Each row is a point. Before rounding, the points of a table are all equally far from one centre. They may lie mostly on one side of it. Write the centre, to within rounding.

Points (7 x 2):
[[-0.5  5.4]
 [ 3.5  1.9]
 [-3.0 -3.0]
 [ 0.5 -3.4]
 [-2.2 -3.4]
 [-4.1 -2.1]
 [-0.9 -3.6]]
Centre: [-0.8  0.9]

Points (10 x 6):
[[-2.6  6.0 -3.8 -3.5  1.4 -0.1]
 [-1.6  4.6  1.2 -5.6  1.7  2.7]
 [ 0.0  2.8 -0.7 -1.5  4.0  4.1]
 [-4.2  4.7  1.9 -2.8  0.5  0.8]
 [-0.2  6.5  0.9 -3.0  4.6  0.7]
 [ 0.0  0.6  0.6 -5.4  2.9  0.1]
 [ 1.3  6.2  0.8 -1.9  5.2  0.4]
 [-2.2  0.4 -0.4 -4.1  2.5  0.5]
 [-0.9  2.4 -5.1 -0.9  2.2  1.7]
 [-2.8  0.8  0.8 -0.6  1.0  3.0]]
Centre: [ 1.3  3.8 -0.3 -1.5 -0.5  0.0]

Points (13 x 9):
[[-1.9 -6.4 -4.3 -0.5  0.3  0.8  1.4  0.2  3.7]
 [-2.7 -2.0 -4.0 -1.2  2.1 -1.7  1.7  2.1  1.0]
 [ 2.6 -5.7 -6.6 -2.7  1.8  1.3 -1.2  1.0  2.8]
 [-1.5 -3.6 -5.0 -1.0  0.3 -0.9  3.5  2.1  3.7]
 [-1.5 -2.6 -4.2 -1.9 -1.9 -1.2 -0.5 -0.7  3.6]
 [-1.1 -4.2 -6.0 -0.6 -0.5 -1.9  1.7 -0.8  4.9]
 [-3.1 -3.3 -5.9 -0.9  2.6 -0.1  1.1  0.7  3.5]
 [-2.1 -4.0 -6.0 -1.4  1.8 -1.6  2.6  0.7  4.3]
 [-2.2 -2.6 -5.3 -0.8  1.4 -2.9 -0.2 -0.8  4.7]
 [-0.9 -3.8 -4.4 -4.9 -0.4 -1.5  0.9 -1.6  3.5]
 [-2.5 -2.6 -6.8 -0.8  1.9 -0.9  1.5  0.1  3.6]
 [-1.0 -0.7 -4.5  0.5  1.2  0.2  4.8  0.6  4.2]
 [-2.5 -3.9 -4.4 -4.3  1.5 -0.6 -0.4 -0.2  2.9]]
Centre: [ 1.8 -2.9 -3.0 -1.0  2.3 -0.1  1.2 -0.9  2.5]

Points (18 x 12):
[[-3.0  2.2 -3.5 -4.6 -2.5  3.2  0.4 -7.1 -2.7 -1.8 -0.4 -3.7]
 [-2.9 -1.0  1.3 -3.0 -5.7  3.9  0.8 -4.7 -3.0 -4.2  1.4 -2.3]
 [ 0.5  0.4  2.4 -1.8  0.0  3.6 -1.3 -6.2  1.8 -2.8 -2.0 -3.3]
 [-2.5  4.5  1.8 -3.9 -4.4  2.7  3.1 -5.6 -1.0 -0.5  0.0 -0.2]
 [-0.7 -0.5 -1.9 -1.0 -1.7 -1.2  2.6 -7.0  0.3 -2.0 -2.1 -2.3]
 [-5.5  1.1  0.3  0.5 -5.7  1.6 -0.2 -3.6 -1.7  0.7  0.7  2.1]
 [-1.9  1.3 -1.4 -5.5 -6.1  3.6 -0.4 -4.4  0.5 -1.4 -1.3  0.3]
 [-2.6  1.1  0.8 -1.5 -1.9  2.9  4.8 -3.7  0.8 -1.1 -1.2 -3.5]
 [-2.7  0.5 -3.3 -4.8 -3.7  3.6  0.1 -5.6  0.2 -1.6 -2.6 -2.1]
 [-3.7  3.8 -3.5 -3.0 -3.4 -1.6 -0.1 -5.4 -2.8 -2.0 -0.8  0.3]
 [-4.9  0.7  0.2 -4.5 -6.0  2.3 -0.5 -2.6 -1.4 -1.5  1.2 -2.2]
 [-3.3 -0.6  0.1 -3.4 -1.5  3.0  0.4 -5.4  2.3 -0.3 -1.4 -2.6]
 [-4.8  0.8 -1.5 -1.9 -3.4  2.3  1.8 -3.0 -0.6  0.6 -4.4 -3.3]
 [-2.0  2.3  0.1 -2.8  0.0  3.5  2.1 -4.9  2.8 -1.2 -0.9 -1.3]
 [-4.6 -0.8 -2.5 -3.7 -3.8  2.2  2.7 -2.3 -1.9 -2.4  0.4 -1.6]
 [-3.6  2.7 -0.4 -3.5 -2.7  3.6  2.0 -1.5 -0.3 -4.1  1.7  0.2]
 [ 0.4  3.1  0.9 -4.1 -5.4  3.3 -1.4 -5.6  0.8  0.9  2.9 -3.1]
 [-4.3  3.7  0.9 -2.8 -3.6  4.9  2.1 -5.6 -0.9 -1.3 -1.7 -1.9]]
Centre: [ 0.4  1.5 -0.4 -0.8 -2.3  2.2 -0.7 -3.0 -3.0 -0.3 -0.4 -1.2]

Points (27 x 20):
[[-3.1 -0.6 -0.4  0.8 -4.2  3.9  0.2  1.5  5.0 -1.0  3.0  1.8  1.3 -1.5
   3.1 -0.5  1.3 -4.1 -0.5 -2.7]
 [-0.9 -2.0  0.4  5.2 -2.6  0.0 -3.1 -0.9  3.7 -2.6 -5.2  1.8  3.7  0.6
   4.7  1.3  0.6 -4.4 -1.9 -1.5]
 [-3.3 -1.2 -1.7  2.6 -1.4  3.9 -3.0  0.3  2.6 -1.7  0.5  0.7  1.5  3.6
   7.5  3.4 -1.2 -0.3  1.4 -0.4]
 [-3.7 -2.9 -2.0  2.3 -0.7 -0.6 -0.9  1.4  4.2  0.6  2.6  0.9 -1.4 -1.1
   4.9 -1.7  3.7 -4.0 -3.4 -3.0]
 [-1.4 -4.4 -1.1  5.3 -0.4  0.5 -2.3  0.9  4.6 -1.7 -1.6  2.1 -1.3  0.1
   3.0 -1.3  3.3 -4.1  1.7 -4.1]
 [-1.1 -3.2  1.0  5.5 -2.3  0.3 -4.5 -0.9  2.7 -4.2 -3.2 -2.0 -0.7 -2.9
   3.7 -1.9  2.2 -2.8 -1.8 -4.2]
 [-3.6 -2.8 -1.3  4.4  0.8  0.4 -2.4 -0.9  3.1 -0.5 -1.9  0.5  1.3 -2.2
   3.4 -1.6  2.4 -4.9 -2.7 -5.4]
 [-3.3 -7.2  0.9  2.6 -2.2 -2.0 -2.2 -0.6  4.1 -3.7  0.3 -0.5  2.6  2.7
   2.1 -1.2  2.1 -2.8 -4.9 -3.4]
 [-6.8 -5.8  1.5  1.7 -3.6 -3.2 -2.4  1.1  4.4 -1.2 -3.0 -1.5  1.7  0.4
   4.0  0.0  0.1 -1.7  1.4 -0.1]
 [-4.1 -4.0 -0.5  2.6 -2.3 -2.7 -4.2  1.5  4.4 -1.0 -0.8  2.7 -0.3 -0.4
   4.3  2.5 -0.2 -2.6 -2.1 -1.7]
 [-4.4 -5.9 -1.2  0.5 -2.0 -1.9 -4.4 -1.3  2.7 -0.2 -1.7  1.7  0.2  2.4
   3.1  0.3  3.0 -1.5 -0.3 -1.0]
 [-1.0 -3.1 -1.3  5.5 -1.7 -0.7 -3.4 -2.7  3.2 -1.0 -1.3  0.3  1.3  3.5
   3.4  1.0  1.2 -1.8 -2.5 -2.5]
 [-5.7 -4.3  2.5  2.8  0.6  0.6 -3.9  1.2  3.7 -1.1  0.3 -0.5  2.7  3.3
   6.1 -1.3  1.5 -5.1 -1.8 -3.1]
 [-2.8 -4.8  3.1  2.4 -4.7 -0.7 -4.8  1.6  3.6 -3.0 -2.3 -0.7  3.8 -1.0
   2.1 -3.4 -1.7 -3.4 -3.5 -3.4]
 [ 0.3 -5.0 -1.8  4.9 -2.6  3.9 -1.6  2.5  5.0  0.7 -0.6 -0.3  1.7 -2.4
   1.3 -0.8  0.4 -4.8 -4.3 -0.7]
 [-1.3 -1.8 -1.3  2.5 -0.4 -2.9 -5.5  0.9  4.4 -1.3 -0.7  0.2 -0.4  1.8
   0.3  1.3 -3.5 -2.7 -2.7 -1.9]
 [-4.0 -6.5  4.3  6.0  0.1 -1.1 -1.8  2.9  2.1 -3.2 -1.3  4.8 -0.3  1.9
   3.9 -0.5  1.5  1.7 -0.7 -2.6]
 [-1.2 -1.2  1.6  5.4 -2.9 -0.1 -3.5  0.6  6.6 -4.0 -2.1  1.2 -0.8 -1.6
   4.2 -2.7  3.6 -3.8 -2.4  0.8]
 [-2.8 -3.7  0.6  5.7 -0.8  0.2 -6.1 -0.7  3.2 -1.9 -4.6  0.1  4.1  0.8
   1.7 -1.9  0.8 -1.1 -3.2 -2.4]
 [-3.3 -3.8  1.3  4.9  1.1 -1.2 -2.3 -1.6  5.3 -1.1 -0.9  4.5 -2.4 -0.2
   4.8 -3.8  1.0 -2.2  0.3 -3.4]
 [-3.1 -3.4 -0.4  2.9 -0.8 -3.4 -3.7  1.4  2.1  0.3 -3.1  2.5  1.1  2.8
   5.4 -2.1  3.6 -2.3  0.0 -2.7]
 [-1.2 -4.7  6.7  3.0 -2.5  3.4 -0.9  0.3  5.8 -3.8 -1.7 -0.9  3.4  5.1
   4.5 -3.0 -0.6 -1.8  1.2 -1.5]
 [-2.3 -3.9 -1.4  4.9 -1.9 -1.5 -3.6  3.2  6.0 -3.1 -2.9  0.8  3.8  1.3
   4.2  0.3  1.1 -2.3 -4.3 -2.1]
 [-4.5 -7.7 -0.1  0.1 -3.6  0.1 -4.3  0.1  3.9  0.3 -2.3  1.6 -0.3 -2.9
   3.7 -0.2 -0.5 -2.3 -1.1 -1.2]
 [-5.5 -4.5  0.6  2.9 -4.6 -0.4 -1.1  0.1  3.7  0.6 -0.8 -1.3 -0.9  1.9
   5.5  0.0  0.7 -3.8  0.1 -0.2]
 [-2.7  0.4  0.1  3.2 -3.0  2.2 -4.0  0.2  4.8 -3.6  1.2  2.5  3.3  1.7
   5.5 -0.3  0.6 -3.3 -3.4 -1.9]
 [-4.9 -5.7  1.5  1.8 -0.9  0.0 -4.7  2.8  0.3 -4.2 -4.3  0.5 -2.9  1.7
   2.4 -2.0  0.9 -1.2 -6.2 -1.9]]
Centre: [-0.6 -3.3  1.1  0.6  1.8  1.0  0.6  1.5  1.5 -3.4 -1.1 -0.3  1.3 -0.5
  3.7 -2.6 -1.1 -0.4 -1.3  1.3]
